Every row gives one point. The last column is the point's height on a tilted bowl or saddle (a function of degree 2), plus a little noise. Along how many of its main directions does it bend up, bend down or stay straight?
(in the rows, 128 means zero)

Points (12 x 3):
[[170 135 145]
 [141 205 156]
 [104 160 163]
 [176 150 140]
 [188 104 197]
 [ 88  86 142]
 [ 98 114 144]
 [160  84 184]
 [ 71 123 171]
 [146 126 139]
 [153 121 145]
 [200 124 187]]
Directions: 1 up, 0 down, 1 straight

Points (17 x 4):
[[148  94 131 108]
 [126 186  73 163]
 [166 123 176  87]
 [ 98 140 129 136]
 [133 169 145 133]
 [133 178 124 145]
 [ 55 146  71  71]
 [154 125  70 135]
 [131 156 153 130]
 [144  88 118 103]
 [107 136 132 138]
 [145 132 203  81]
 [139 186 158 112]
 [ 68 155  89 104]
 [175 159 132 124]
 [184 103 214  16]
 [102 179  72 144]]
Directions: 0 up, 2 down, 1 straight

Points (24 x 5):
[[137  62  65 116 199]
 [ 41  87  84 105 185]
 [132 137 101 113 159]
 [ 55 162  12  87 193]
 [ 94  90 153 109 179]
 [172 132  99 127 165]
 [131 177 125 136 151]
 [119 113 133  79 154]
 [106 167 120 185 110]
 [197 154 128 160 135]
 [114 140 148 174 128]
 [119 158  74 132 164]
 [139  99  97 156 158]
 [ 75 110 138 143 173]
 [138 171 151 148 142]
 [113 137 102  76 160]
 [117 110  98 122 158]
 [134 128 152 121 153]
 [145 113 156 199 108]
 [189 116 122 155 141]
 [149  96  70 133 184]
 [101  83 156 158 177]
 [ 93  66 126 243 164]
 [200 125 156 156 126]]
Directions: 2 up, 1 down, 1 straight

Points (39 x 7):
[[123 122  92 193 152 160 135]
 [ 98 176 141 161  83  84 107]
 [175 139 110  84 130 138  87]
 [206 100 157 130  91 166 125]
 [ 98 122  98  60  72 166  89]
 [124 180 188 103 144 143  69]
 [249 163 118 101 134 136  65]
 [118 127 126 141 142 120 110]
 [139 137 132  82 100 145  99]
 [143 173 146 177  92 117 113]
 [146 120 126  83  91 137 105]
 [138 107 157  91 159 113 122]
 [160 131 134 125 120 140 121]
 [121 129  66  86 136 137  79]
 [118 100 130  86 117 125 109]
 [113 140 110  84 184  96  91]
 [ 98 181 134 109 170  80  54]
 [144 148 159  78 145 178  91]
 [148 158  85 117 141  74 102]
 [100 124 103 162 141  74 100]
 [166  93  75  67 146 128  74]
 [110 137 163 170 173  50  86]
 [162 154 165 147  73 150 127]
 [106 161 137 118 114 133  87]
 [145 138 176 107 131 150 116]
 [ 57 148 135 157 130 100  48]
 [111 158 125 175 184 132  90]
 [166 116 140  71 159  85 119]
 [141 134 124 105 118 131 108]
 [ 57  73 153 123 118 118  72]
 [126 108 108 162 177 163 147]
 [137 176 136 162 123 148  90]
 [112 112 185  91 158 168 107]
 [145 180  86  90 122 112  62]
 [154 111 132 139 194 112 155]
 [121  72 138 147 193 145 140]
 [104 162 134 152 115 107  90]
 [138 161 128 134 143 157  97]
 [163 117 116  96  94 126 105]]
Directions: 1 up, 2 down, 3 straight

Points (68 x 9):
[[ 63 108 187 119 124 139  92 118 179]
 [122 120 130 125 148 101 206 152 147]
 [153  96  90 147 179 132 186 144 174]
 [132 125 108 131 122 164 154 141 135]
 [ 62  94  80 121 106 147 112 127 127]
 [ 99 147 114  89 203 110 129 104 124]
 [ 92 191 105 119  98 130 172 149 134]
 [154  79 197  76 125 110 152 157  85]
 [158 113 125 106 107 156 152 131 143]
 [155 106  84  33 131 131 102 121 218]
 [127  62  74 158  86  81 176  95 137]
 [ 91 145 105  99 143 104  52 163 155]
 [117  70 135 115 145 116 120 144 152]
 [127 173 101  95  87 100 112 128 186]
 [201 166  88 175 175 106 205 195 107]
 [183 122 123 153 110 149 176 129 120]
 [189  72 117  55  70 173 138 136 141]
 [107 134 111 131 125 106  96  73 185]
 [105 108 131 177  93 196 188 118 137]
 [ 62 127 124 188 153 164 120  83 181]
 [ 84  79 105 144 127  87  90  96 161]
 [134 170  70 131  91 143  63  93 182]
 [ 80 122 117 152  89  90 129 153 200]
 [120 147  83 109 129 113 159 159 141]
 [ 96  81 147  96  72 157 124 173 106]
 [ 93 169 111 174 147 112 112 118 175]
 [120 159 198 204 204 121 148 153 169]
 [107 126  87 106 143  82 128 115 158]
 [ 97  76 114 142 160  83 121 150 183]
 [198 103 117 157 157 201 104 152 108]
 [111  91 117  49 113 189 133 127 147]
 [162 107  49 141  75 101 140 172 147]
 [154 173 133 114  65 177 154 115 169]
 [ 94 122 173 172 182 121 225  96 162]
 [106 156 151  77  85 161 162 115 182]
 [114 123 172 112  96 129 221  91 164]
 [172  93 107 100 151 116 128 125 170]
 [191 100 129 129 145  86  78 127 136]
 [171 163 122  77 133  90 182  68 197]
 [183 134 106 126 132 137 114 125 140]
 [129 176 109 106 108 142 156 156 126]
 [161  86 124 127 109  78 180 142 146]
 [126 104  96 138 104 136 107 114 161]
 [131 153 124 169 144 160 118 163 137]
 [126 124 169 167  83 100 159 100 200]
 [114 170 129 194 115 111 143  82 213]
 [ 73 175 115 173 151 136 128 126 158]
 [ 74 158  80 144 106 129 211 134 124]
 [146 126 132 136  76  81 125 141 163]
 [104 139 163 106 148 159 135  99 160]
 [ 86 159 140  76 154 108 158 152 111]
 [133 164 123 121 161 109 160 127 133]
 [134 156  97 124  90 151 107 152 150]
 [189 111 138 109 134 139 154  91 155]
 [102 110 107  91 154  70 133 130 152]
 [125  89 189 134 126 167  66 117 158]
 [191 124 103  80 175 169 164 129 180]
 [117 126 123  89 176 129 147  79 160]
 [158 142 124 112  83 115  88 119 174]
 [ 97 140 167 164 157 127 111 147 182]
 [172  74 130 194 109 102 123 136 156]
 [ 99 151 184 105  90 163 165 147 137]
 [139 101 121  86 138 155 140 133 154]
 [113 140 125 108 168 154 118 145 133]
 [ 81 163  85 110 106  91  27 249 161]
 [161 159 113 113  98 114  60 147 155]
 [118 101 149 155 135  70 109 101 180]
 [183 110 185  98 155 140 144 144 112]]
Directions: 2 up, 4 down, 2 straight

Points (72 x 9):
[[137 110 165 166 151  92 148 139 134]
 [ 88  95 201 137 112 146 173 151 128]
 [104 137 104 123  86 168 117 100 105]
 [111 170 102 182 166 119 137 140 150]
 [166 137 123  63 179 127 109  93 199]
 [174 161 201 167  69 162 166 109 193]
 [115 114 115 163 143 114 106  82 125]
 [ 99 144 119 116 177  99 153  96 160]
 [ 90 103 174  98 185 157 133 126 169]
 [ 99 126 121 100  68 172 136 194 147]
 [131 138  90  91 126 177 108 175 157]
 [148 150 102 101  98 138 174  95 106]
 [101 132 135 172 107 105 187 150 111]
 [ 96 126 124 147 139 117  97 139 134]
 [148 146 181 109 147   7 110 166 208]
 [173 199 143 136  88 135 151 151 149]
 [ 63 207 149 177  64 179  75 132  84]
 [157 165 178 175 110 123 102  88 163]
 [116 108 145  87 108 137 200 144 143]
 [173 158  86 102 129 153 147 155 108]
 [ 93 121  43 128 119 106 155 128 133]
 [147 146 152  83  67  77 117 143 190]
 [ 94  88  95 131 167 185 110 101 172]
 [110  85  58 187 162 121 171 125  60]
 [119 157 104 144 162 143 183 135 123]
 [112  93 137 174 166 171 129 162 129]
 [ 83  98  91  84  87 110 149 159 195]
 [217 133 202  87 163 157 134 186 249]
 [108  85 172 130 114 195  84 130 116]
 [182 155 177 137 129  98 206 198 159]
 [ 76 188 131 116 122 130  88 119 140]
 [154 154  82  85 128 139 127 145 138]
 [139 165  62  84 146 110 168  85 150]
 [104  70 121 102 139 124 154 168 169]
 [121 115 109 145 107 182 130 127 100]
 [116  95 149  87 150  72 129 107 167]
 [ 89 128 149  79 166 200 113  94 163]
 [168 148 130  17 116 145 115 167 212]
 [153 153 141  92 171  89 102 190 173]
 [118 131 140 152  70  85  86  69 145]
 [100 150 160 165 110 138 152 215 125]
 [ 84 160 124 129 154 114 116 123 152]
 [159  84  69 163 207 119 135 156  94]
 [159 132 148 158  94 171 131 169 122]
 [ 97 153 144 117  81 120 125 150 138]
 [139 109 145 149 140 143 121 162 128]
 [ 76 190 117 104  67 160  97 102 114]
 [104  89 189 132 106 157  46 125  94]
 [124 122 162 157 137 126  51 109 119]
 [ 50 136  73 141 114 146 108 149 161]
 [101 164  81  87 134 156 100  98 179]
 [ 94 186 153  94 112 118 125 116 131]
 [115 185  89 158 171 129 156 191 133]
 [138 126 146 118 137 168 161 184 141]
 [146 107 125 152 144 198 139 155 135]
 [170 136 123 112 138  78  96  91 149]
 [147 114 132 137 161 190 165 117 158]
 [137 159  95 145 178 160 138  97 169]
 [127 193 127 124 100 125 122 171 145]
 [ 70  84 116 151 152 114 104 146 143]
 [123 117 105  81 111 125 127 100 150]
 [131 115 173 116  84 130 156  88 122]
 [145  72  29 129 149 159 138  77 113]
 [158 115 235 186 119 128 171 118 216]
 [137 199 116  26 154 163 188 149 184]
 [131 125 120  91 151 132 170 153 144]
 [180 171 118 123 114 135  82 162 136]
 [130 114 151 109 130  90 150 144 145]
 [129 163  87 103 170 133 129 130 169]
 [118 188  98 114 134 120 140 162 149]
 [125 139 117 149 169  84 116  82 159]
 [134 149 139 188 120 173 184 201 107]]
Directions: 3 up, 1 down, 4 straight

Points (61 x 9):
[[165 121 176 153 158 131 105 207 131]
 [152 144 143 117 156 140 161 115 127]
 [ 41 108 128 115 172 161 186 156 158]
 [168  50 110 144  97 157 152 121 148]
 [ 71 145 100 113 114 121  88  98 173]
 [124 185  97 108  88 156 109 158 197]
 [148 100 171 119 126 138 184 129 135]
 [155 195 126 128 106 128 130 132 154]
 [154 114 151 113  94 124 125 115 143]
 [121 169  89 154 144 127 138  99 141]
 [ 96  85  87 128 142 141 135 216 153]
 [105 116 151 129 136 105  98 128 129]
 [193 205  64 114 158 212  87 196 218]
 [ 92 135 121 132 132  99  85 136 144]
 [ 98 212 121 129 175 145 178  83 158]
 [106 174  98 165 101 111 194 141 142]
 [146 171 166 166 104 141  68  40 204]
 [150 122 168 129 102 164  95 119 162]
 [188  89 127 189 100 115 182 128 131]
 [124 112 131 153 219  51 201 135 131]
 [ 96 108  96 185 111 119 114  89 141]
 [138 115 108 158 117 238 143  72 178]
 [121 153  97  93 206 157  68 130 155]
 [124 108  87 148 124 130 164 167 124]
 [108 145  94 165 114  93 131 183 137]
 [111 160  91 165  66 139 132  95 171]
 [135 130 137 172  94 117 135 173 136]
 [ 85 164  73  54  74  82 161 101 192]
 [108 123 129  95 121 177 194  61 151]
 [107 122 110  82  76 123  77 108 185]
 [183 111 112 101 157 104 111 109 121]
 [150 150 123 133 179 122 121  78 135]
 [108 137 117 163 129  40  91 137 139]
 [165  73 138 222 205  61 153 155 148]
 [ 87 122  66 149 144  81 174 143 122]
 [ 58  91 169  82 124 172 133 113 157]
 [ 92 110 129  83 125 171 161 117 149]
 [107 166 174  93  78 147 102  74 209]
 [180 172 123 128 130  53 127  93 136]
 [152 123 162  93  62  62  44 106 195]
 [137 153 117  98 165 125 112 136 129]
 [116 128 118 202  94 200 126 102 170]
 [ 85 137 221 190 117 128 174 114 206]
 [102 173  83  27 165 129 135 116 171]
 [139  53 144 123 121 193 158 102 166]
 [140 166 109 133 129  97 109 196 137]
 [ 67 121  47 146 114 154 135  63 158]
 [103 129 142 130  94  86 171 130 129]
 [124 134 165 148 165 123 188 118 135]
 [ 72  35 156 118 133 162  73 131 136]
 [182 100 102  97 202 166 100 102 148]
 [146  76 215 146  60 173  96 128 213]
 [164 156 135 122 144 102 136 183 115]
 [141  83 106  95 145 117  95 154 119]
 [126  59 127  78 170  57 160 135  90]
 [127 146 123 195 133  63  62 128 152]
 [ 55 174  85 162 114 175  90 176 225]
 [167 100 139  66 126  58 139 138 105]
 [ 99  92 146 110 117  81 124 163 114]
 [129 138  88 147 142 127 219 122 123]
 [ 52  78 119 179 124  90 122 138 133]]
Directions: 4 up, 0 down, 4 straight

Points (71 x 9):
[[132 143 126 104 140 159 104 148 150]
 [105 124 113 158 141 180 168 160 166]
 [136 112 140  58 126 128 118 165 157]
 [117 160 155 154  71 126 128 141 135]
 [ 94 143 133 128 129 153 173 138 138]
 [164 121 143 142 144 164 123 112 161]
 [125 117 132 100  88 135 116 103 126]
 [ 76 163 160 124  97 143  80 162 150]
 [124 138  94 158  94 188  87  85 198]
 [151 165 146 194 171 127 196  66 230]
 [117 151 185  61 151  85 134  52 151]
 [ 90 142  86 130 104  74 125 121  85]
 [133 118 160 138  74 129 120 136 130]
 [125 120 107 166  92 124 137 117 125]
 [151 101 120  91 106 175  93 122 167]
 [104 121 138 155 130 121 142 139 111]
 [175 123 152 129 105 124 117 122 142]
 [133 121 142 114 146 129 170 157 138]
 [111 159  95 113 126 118  63 105 133]
 [177 108  79 120 166 135 110 152 173]
 [178 142 130 112  78 132 107 116 155]
 [  7  98 118 141 108 106 150 151 106]
 [158 120 192 167 118 171  68 176 226]
 [138 122 126 171  89 224 159 164 227]
 [113 184 135 122 110 150 169 119 153]
 [146 112  84 169 101  76 124 112 119]
 [110  83  91 148 178 118 151 110 127]
 [155 110  94 142 119 131 140 151 135]
 [ 83 154 133 146 128  65  68 147  99]
 [158 103 145 122 101 106 154 202 136]
 [ 88 139 123 110  96  78 203 120 136]
 [112 217 172  92  92 112 112 129 165]
 [ 96 166 126 111 158  71 141 110 107]
 [143 134 107  98 134 151 111 185 155]
 [136 138 110 140 139 148 135 125 137]
 [156 183 109  93 142 105  99 165 170]
 [154  98 149 144  98 148 119  89 147]
 [ 91 176 101  92 160 188 176 144 193]
 [118 116 117 167  70 134 136 177 126]
 [169 134  94 142 151 164 174 150 180]
 [171 175 154 119 123 121 168 137 163]
 [106 154 117 101 173 133 164 157 141]
 [160 127 153  82 122 152 132  88 149]
 [130 187  80 152  57  90 125  89 170]
 [195 178 143 101 151 138 120 174 198]
 [153 115 197 142 135 113 179 174 176]
 [105 103 140  90 111  99 134  96 114]
 [146 119 110 148 180  77 139 102 126]
 [127  90  96 129 114  88 156 151 113]
 [163 141 128 123 136 130 149 155 143]
 [151 132 101 135 145 151 114 120 147]
 [161 163  77 115 169 115 113 182 171]
 [106 120 129  92 152  82 139 105 112]
 [160 112 105 107 111 142 108 149 147]
 [148 130 158  94 128 132 132 198 150]
 [143  92 140 108  84 105 107 153 128]
 [144 127 133 160 117 146 162  85 161]
 [133  65 121 120 139 152 100 186 168]
 [146 130 161  55 168 112 140 104 167]
 [200 103 129 136 145 130 152 146 174]
 [ 82 130  88  99 111 147 183 198 136]
 [204 148 114  82 144 147 106 113 195]
 [129 116 142 169 131 161 110 175 161]
 [130 191 125 124 177  82 128 124 142]
 [161  95 186  79 102 125 118 148 156]
 [152 103  77 104 108 188 191 112 216]
 [106 145 169 171  59 132 183 160 160]
 [142 134 148 109 105 143 170 132 141]
 [118 181 160 159  85 127 157 193 140]
 [ 58  84 119  74 180 124 107 148 155]
 [ 89 165  76 148 127  97  92  96 101]]
Directions: 6 up, 0 down, 2 straight
